Rows are points. Two turns around zero, p and q, are shown by what they do to some points. Write where each new point lands after one turn and then the other. Backwards means that the second turn is done in reverse. Each puzzle has new turns, and all numbers are rounded.
In the rows, 100 means zero.

Turn p:
110	107 -> 108	109
90	132 -> 83	129
100	61 -> 109	62
Turn q:
105	142 -> 68	128
88	80 -> 110	79
107	78 -> 122	93
Where do these land?
q, then p backwards: 127	113 -> 111	128
q, then p backwards: 82	79 -> 101	72
q, then p: 77	78 -> 112	70
q, then p: 114	130 -> 77	124

Turn p:
134	93	92 -> 103	68	115
72	130	101 -> 118	126	74
94	62	97 -> 63	98	110
97	96	67 -> 88	81	76
111	86	105 -> 92	93	115
92	132	139 -> 136	135	112
Turn q:
112	90	73 -> 128	98	87
88	107	96 -> 92	91	92
121	71	84 -> 138	101	108
43	104	98 -> 70	52	93
117	116	133 -> 79	131	115
119	113	117 -> 91	127	105
Where do these land?
q, then p: 94	120	73 -> 87	78	77
p, then q: 94	77	92 -> 90	77	101
q, then p: 62	87	99 -> 63	107	114
p, then q backwards: 130	102	134 -> 111	60	119
p, then q backwards: 113	143	109 -> 124	73	71
q, then p backwards: 107	71	94 -> 123	116	112

Turn p:
93	113	137	117	84	105 -> 91	121	137	93	112	92
83	78	96	90	129	80 -> 76	92	71	104	113	121
155	93	95	107	80	78 -> 129	69	98	90	123	59
62	124	93	100	119	99 -> 97	136	88	109	95	129
94	82	74	69	96	73 -> 87	91	55	115	95	84
91	116	92	77	116	137 -> 102	109	97	84	58	121
122	94	113	141	75	128 -> 119	81	154	106	103	92
Turn q:
113	138	137	97	109	79 -> 115	142	132	113	90	85
83	109	63	87	139	118 -> 67	115	59	114	124	103
123	55	93	119	112	100 -> 114	59	96	101	128	80
90	98	101	109	74	143 -> 123	94	78	83	93	136
127	70	88	87	82	108 -> 104	75	99	62	114	91
83	89	117	79	84	82 -> 84	94	133	93	93	115
83	97	88	108	120	53 -> 68	89	113	134	91	77
96	152	99	80	91	100 -> 89	148	97	91	75	103
101	93	115	134	90	119 -> 137	86	93	109	94	112
Where do these land?
p, then q backwards: 127	104	107	84	95	134 -> 115	97	101	101	58	84
q, then p: 96	102	41	125	121	101 -> 116	92	70	157	107	110
q, then p backwards: 124	71	115	82	82	105 -> 136	103	126	113	112	107
q, then p: 116	118	113	114	108	80 -> 112	110	105	95	129	83
q, then p: 96	101	110	113	98	87 -> 100	96	115	102	112	92
p, then q: 113	72	106	55	121	124 -> 67	71	104	69	97	133
q, then p: 84	145	88	103	87	78 -> 111	135	115	127	95	71
q, then p: 43	87	120	123	88	92 -> 94	79	160	119	90	107

Turn p:
97	74	55	56	102	94	105	106 -> 95	127	83	49	103	77	77	108
129	91	88	75	139	112	119	73 -> 118	110	121	50	124	120	110	97
78	120	83	81	75	111	86	63 -> 116	128	76	94	65	100	115	72
80	139	108	121	68	97	127	108 -> 87	90	88	129	74	87	144	115
109	86	99	125	128	93	85	116 -> 90	81	97	107	128	120	77	105
137	97	131	103	86	80	128	87 -> 125	78	130	106	120	72	125	98
84	79	132	109	106	79	52	125 -> 85	106	106	147	116	98	52	86
94	73	64	77	76	124	101	95 -> 103	104	88	58	66	84	79	96
75	100	121	123	104	93	103	76 -> 82	92	104	118	101	107	118	66
107	129	117	92	119	136	105	112 -> 105	113	126	105	87	134	112	126
111	111	101	140	98	81	88	139 -> 94	71	81	137	117	102	89	129
Turn q:
101	97	115	98	51	95	97	115 -> 79	113	120	100	70	119	89	123
123	123	113	174	65	96	104	108 -> 129	153	131	128	72	134	127	100
117	118	119	102	136	85	110	99 -> 115	128	97	82	129	84	103	87
109	134	87	112	124	86	87	111 -> 131	125	78	114	110	85	93	102
88	81	98	76	100	145	85	85 -> 88	53	94	99	112	127	84	90
88	85	92	76	47	122	126	66 -> 66	68	102	80	49	125	101	80
114	78	82	73	134	89	98	92 -> 114	71	90	75	118	69	101	106
83	105	107	120	116	80	83	101 -> 106	112	113	127	113	79	95	95
77	79	87	69	127	104	111	121 -> 72	75	75	97	125	79	108	115
Where do these land?
q, then p: 115	105	79	106	110	111	76	74 -> 133	79	106	86	110	100	84	92
p, then q: 99	74	136	93	104	107	71	92 -> 118	105	134	107	110	113	75	76
p, then q: 67	111	105	96	126	81	113	126 -> 78	115	77	137	115	89	106	86
p, then q backwards: 97	124	90	98	67	63	129	67 -> 96	99	66	118	137	80	142	95
p, then q: 76	78	78	86	83	112	133	89 -> 64	93	96	86	70	78	79	98
p, then q backwards: 122	62	94	78	73	115	90	78 -> 126	108	97	84	101	75	85	54
p, then q backwards: 79	92	73	141	113	93	82	133 -> 68	107	89	61	93	134	89	123
p, then q: 117	102	93	82	119	96	133	114 -> 77	115	82	85	126	89	97	115
q, then p: 125	123	143	143	121	109	66	89 -> 142	95	130	119	117	155	117	102
q, then p backwards: 103	129	108	76	84	112	106	138 -> 79	113	66	90	122	105	83	126

Turn p:
58	67	104	72	101	65	86	98	104 -> 71	86	119	93	139	106	120	94	59
80	128	106	115	88	86	129	51	89 -> 105	142	86	91	119	89	96	50	107
64	118	88	70	95	77	72	96	119 -> 55	112	106	76	132	85	106	116	90
137	100	91	104	90	108	109	127	76 -> 120	105	103	108	54	108	111	115	99
123	108	111	105	101	161	120	125	81 -> 102	86	99	117	44	124	82	95	136
106	100	125	115	106	97	74	124	98 -> 107	101	123	120	104	109	78	126	96
97	117	98	96	122	75	149	65	116 -> 112	118	79	101	133	92	137	67	128
139	77	107	96	90	118	83	102	109 -> 128	70	116	83	81	99	90	116	103
70	90	83	97	124	79	66	83	94 -> 84	102	80	87	139	114	94	113	68
124	94	88	131	82	135	111	129	114 -> 114	78	91	125	56	75	84	108	112
Turn q:
107	133	83	102	136	138	74	96	111 -> 125	112	72	92	124	66	96	134	121
120	111	107	82	80	91	105	73	144 -> 84	85	112	99	103	121	120	110	150
91	99	110	78	84	71	122	127	66 -> 102	121	129	99	73	106	120	71	71
122	109	102	116	115	92	69	100	140 -> 97	82	87	123	88	86	93	134	133
102	63	93	71	88	82	104	97	101 -> 86	73	135	103	107	102	115	88	88
88	61	139	79	95	83	144	107	87 -> 84	115	141	129	109	131	101	61	78
105	120	90	126	94	145	67	110	111 -> 121	100	69	82	104	102	81	150	101
107	99	83	127	108	107	120	106	54 -> 133	101	77	92	95	98	87	66	74
87	83	127	83	84	70	100	76	81 -> 70	103	137	90	90	104	86	71	102
70	123	65	137	118	122	95	107	105 -> 98	108	37	90	109	83	100	115	84
Where do these land?
q, then p backwards: 109	92	108	92	157	108	115	108	121 -> 89	110	114	138	120	73	122	113	126
q, then p backwards: 136	97	140	133	107	78	109	63	75 -> 100	110	140	130	90	156	118	81	91
p, then q: 104	101	83	115	104	90	121	139	61 -> 120	106	65	75	82	135	97	92	87
p, then q: 98	57	91	96	130	107	126	93	94 -> 116	69	90	100	138	112	90	77	88
p, then q: 104	98	113	94	58	107	92	83	97 -> 87	107	137	84	90	97	92	98	119
p, then q: 135	133	97	76	91	106	113	104	112 -> 87	105	110	113	92	128	139	114	119
p, then q: 118	83	93	91	91	69	103	95	116 -> 115	104	117	121	94	103	110	69	103
q, then p: 50	103	106	38	74	113	94	57	100 -> 46	102	123	103	144	141	121	83	137
p, then q: 63	68	87	108	100	109	45	125	99 -> 98	107	111	91	92	72	69	105	35
q, then p backwards: 95	120	79	125	87	131	120	84	103 -> 104	102	76	96	134	106	97	63	90
p, then q: 97	120	118	116	99	88	94	131	121 -> 89	113	82	128	70	101	88	112	99
p, then q: 91	129	88	115	103	95	67	118	101 -> 100	118	86	99	72	80	109	123	80

Turn p:
106	111	89	58	111	77	104	96	104	88	110 -> 78	109	106	80	108	79	94	117	130	111	110
93	95	82	76	95	110	91	112	71	97	98 -> 59	104	93	91	114	109	106	96	95	94	97
121	115	104	113	101	108	95	176	100	114	57 -> 73	90	102	115	62	127	89	114	44	143	116
96	93	83	101	104	88	119	96	114	89	114 -> 113	95	101	85	116	79	112	100	104	109	108
109	84	112	111	100	116	101	89	102	163	115 -> 117	112	54	143	95	100	96	90	100	84	117
118	115	90	78	108	107	92	82	80	83	56 -> 63	71	116	111	103	106	88	122	116	100	73
99	115	98	103	69	114	108	80	112	89	98 -> 113	76	97	81	101	97	76	92	100	84	89
119	88	93	107	109	114	112	104	62	90	113 -> 89	108	101	114	141	114	99	89	92	114	91
93	96	101	116	101	63	92	100	108	106	109 -> 121	123	103	95	93	88	115	121	93	97	101
97	90	130	115	73	105	91	81	106	89	114 -> 127	113	108	97	93	97	84	75	98	79	79
38	100	132	109	104	102	123	92	112	85	113 -> 135	103	96	65	80	119	132	68	126	103	90
107	84	101	115	109	116	87	120	103	102	113 -> 101	109	110	117	103	105	106	81	80	100	119
111	92	91	101	105	89	97	84	118	102	81 -> 103	85	106	113	93	76	104	115	103	97	95
93	122	94	97	111	91	88	88	108	102	109 -> 106	101	107	93	99	104	100	119	117	87	115
Turn q:
103	100	71	87	104	87	104	108	108	121	118 -> 108	95	85	95	86	72	123	96	89	99	110
110	93	95	93	81	94	113	78	106	81	112 -> 117	122	82	103	95	99	85	84	113	96	103
99	96	116	108	84	79	112	106	110	110	100 -> 108	79	95	89	103	108	96	86	109	82	110
113	91	108	88	117	128	84	97	107	118	92 -> 93	112	109	89	116	88	103	129	86	88	84
100	94	104	160	113	98	96	120	91	81	116 -> 117	60	123	120	81	107	66	105	94	121	93
94	114	106	104	114	95	128	93	72	123	94 -> 76	78	72	90	110	109	103	92	89	116	88
114	120	100	96	62	105	125	118	109	66	86 -> 128	120	106	102	121	130	95	72	96	111	131
67	99	106	84	114	129	121	97	103	103	110 -> 81	106	77	130	105	113	106	115	78	85	99
98	84	103	120	70	97	124	104	69	104	104 -> 86	86	91	91	94	106	63	73	89	103	118
100	105	76	100	81	86	99	108	112	80	77 -> 115	114	110	90	85	116	112	92	111	113	126
108	91	104	86	110	90	128	76	110	105	61 -> 102	115	74	64	99	131	110	106	104	94	86
93	107	102	98	115	118	31	83	109	122	113 -> 80	104	127	113	109	55	109	145	127	94	89
105	95	100	84	116	87	32	114	98	96	100 -> 90	108	154	101	88	69	124	107	120	95	82
97	112	109	90	118	107	103	97	98	90	117 -> 101	103	94	124	109	98	107	98	96	101	81
Where do these land?
q, then p: 125	102	78	121	98	83	112	96	95	117	76 -> 68	111	72	105	99	76	89	98	111	94	112
p, then q backwards: 73	115	109	100	78	93	90	91	133	97	123 -> 121	68	90	99	78	76	100	100	125	106	93
p, then q backwards: 82	75	97	97	115	118	134	108	106	113	92 -> 91	133	83	93	105	71	120	102	89	106	112
p, then q: 119	131	104	102	94	93	102	110	110	82	103 -> 89	99	126	98	116	79	106	99	99	81	93
q, then p backwards: 95	88	112	103	74	119	89	93	108	71	95 -> 120	118	120	99	108	102	75	95	94	102	124
p, then q: 117	146	98	93	70	127	110	109	81	107	119 -> 80	129	129	122	92	64	110	130	94	105	92
p, then q: 106	68	85	115	101	82	121	95	78	59	112 -> 87	84	83	73	108	123	126	102	95	106	57
p, then q backwards: 69	105	111	79	79	103	97	119	89	103	105 -> 98	79	94	82	95	85	118	86	85	105	74
q, then p: 118	73	92	121	93	87	97	123	113	129	95 -> 73	135	105	94	106	75	87	84	104	105	85
q, then p: 90	119	127	106	107	107	77	99	98	113	110 -> 113	103	114	109	82	98	132	94	98	117	102
p, then q: 88	93	92	109	148	103	102	86	114	110	72 -> 127	75	84	92	92	116	72	101	79	79	114
p, then q: 126	100	112	80	108	79	100	84	76	96	108 -> 106	78	116	102	108	111	130	123	112	106	103
p, then q backwards: 93	85	84	73	135	104	69	89	99	103	91 -> 58	108	106	80	94	93	65	103	101	110	101

Turn p:
100	119	121	95	92	109	87	136	122	85	129	95 -> 87	95	115	91	109	60	111	86	128	108	109	77
76	123	98	110	98	81	68	71	108	118	107	115 -> 75	96	76	81	81	128	94	70	106	118	95	95
85	83	81	103	130	97	76	85	82	106	113	111 -> 82	87	117	93	95	128	69	95	99	106	96	124
102	88	82	77	100	86	116	113	81	119	97	74 -> 101	90	121	106	80	106	106	127	84	73	88	91
111	105	93	92	122	108	125	97	88	106	100	112 -> 112	101	112	103	108	112	94	100	79	87	125	101
78	99	89	97	106	62	100	110	105	77	101	94 -> 73	80	97	89	114	97	99	117	82	111	80	86
110	101	86	81	114	105	94	104	108	100	89	116 -> 109	104	104	73	107	99	87	98	93	86	104	106
100	82	114	115	97	90	113	109	102	108	81	109 -> 121	79	84	110	99	92	105	103	90	105	95	111
96	103	107	90	96	105	107	97	85	94	84	109 -> 106	113	102	100	97	95	106	97	78	105	101	109
122	99	101	99	49	110	109	123	114	96	115	98 -> 95	110	83	107	93	60	125	114	126	79	114	97
106	102	99	140	101	126	94	93	95	86	91	77 -> 117	118	100	117	108	111	97	119	128	131	102	103
117	96	126	128	98	100	87	71	98	101	96	97 -> 112	111	76	128	97	107	81	84	113	116	93	101
97	100	103	74	98	119	125	92	111	105	97	93 -> 110	113	112	102	112	106	125	91	93	76	100	99
Turn q:
113	115	81	100	99	114	106	100	116	86	80	85 -> 106	86	75	112	95	98	86	101	116	84	100	81
91	112	114	125	120	76	125	111	82	116	84	93 -> 108	95	107	92	119	87	113	75	134	123	117	114
115	97	85	98	90	105	81	93	127	118	91	88 -> 114	78	101	91	87	109	80	109	94	101	89	76
106	106	116	75	98	99	121	87	80	109	89	103 -> 105	91	94	101	115	66	106	104	84	100	115	112
80	105	124	105	85	120	106	110	122	105	103	118 -> 85	80	101	95	111	115	133	113	100	91	83	103
93	92	95	99	106	118	83	76	80	121	78	127 -> 117	97	105	114	96	77	100	119	91	124	67	116
83	109	84	95	97	77	98	82	124	97	118	86 -> 97	97	78	82	86	130	87	102	93	111	117	106
96	82	90	111	125	110	94	117	87	90	106	86 -> 102	127	109	122	113	113	92	87	109	107	96	89
96	78	119	89	84	72	100	103	90	75	103	87 -> 88	120	97	92	86	94	119	74	76	100	119	90
85	87	91	121	119	79	122	94	94	108	117	126 -> 89	99	120	113	94	114	101	93	111	123	112	139
116	75	125	84	77	116	82	122	84	93	117	86 -> 97	126	125	96	108	93	117	103	71	77	100	67
92	116	89	103	101	90	108	121	101	108	100	111 -> 79	96	102	91	105	98	95	105	123	107	102	104
116	115	89	92	80	116	93	75	89	77	112	99 -> 114	116	83	104	80	92	94	124	91	71	105	104
118	112	98	104	122	110	82	110	126	99	103	105 -> 101	91	103	95	109	116	75	92	109	80	75	99
Where do these land?
q, then p backwards: 96	108	128	90	97	104	85	83	104	100	82	92 -> 95	99	111	90	95	88	107	105	120	101	70	109
q, then p: 94	88	104	110	101	98	101	99	114	96	114	108 -> 106	110	103	107	103	99	112	92	101	105	108	116
q, then p backwards: 111	96	87	90	82	101	105	89	117	85	112	72 -> 123	121	89	102	103	83	117	92	93	123	101	106
q, then p: 105	111	119	98	108	96	106	83	100	99	176	109 -> 86	121	130	92	115	65	91	69	87	114	144	118
p, then q: 89	96	87	101	128	90	106	88	82	103	87	105 -> 108	118	115	111	114	84	107	114	95	99	80	96
p, then q: 91	102	104	92	83	111	108	86	63	111	89	108 -> 99	105	107	94	90	82	123	128	117	90	107	116
q, then p backwards: 91	88	109	89	111	98	110	103	112	78	104	99 -> 91	101	108	94	98	92	113	75	100	101	111	112
p, then q backwards: 98	96	85	89	91	105	64	100	102	107	83	99 -> 101	121	96	113	96	85	68	97	100	97	103	115
q, then p: 91	116	83	128	95	99	105	128	110	92	86	107 -> 106	92	87	84	122	107	130	97	119	94	82	98
q, then p: 160	111	90	92	81	109	98	141	80	112	108	110 -> 80	89	102	105	118	60	93	85	99	128	56	65
p, then q: 89	90	128	119	103	108	102	91	106	114	86	100 -> 121	76	117	115	85	93	93	105	104	99	100	107
q, then p: 90	97	104	92	80	78	110	83	101	106	84	96 -> 84	90	98	112	82	105	106	109	94	73	102	107
p, then q: 116	92	91	101	144	106	95	90	117	73	108	109 -> 113	116	99	97	122	112	75	83	86	99	63	110
q, then p: 90	107	95	94	108	110	110	105	116	112	91	103 -> 110	83	109	94	106	108	96	106	107	99	91	115
p, then q: 89	102	85	118	88	86	98	132	77	112	92	84 -> 78	92	126	92	101	94	120	106	100	107	113	68
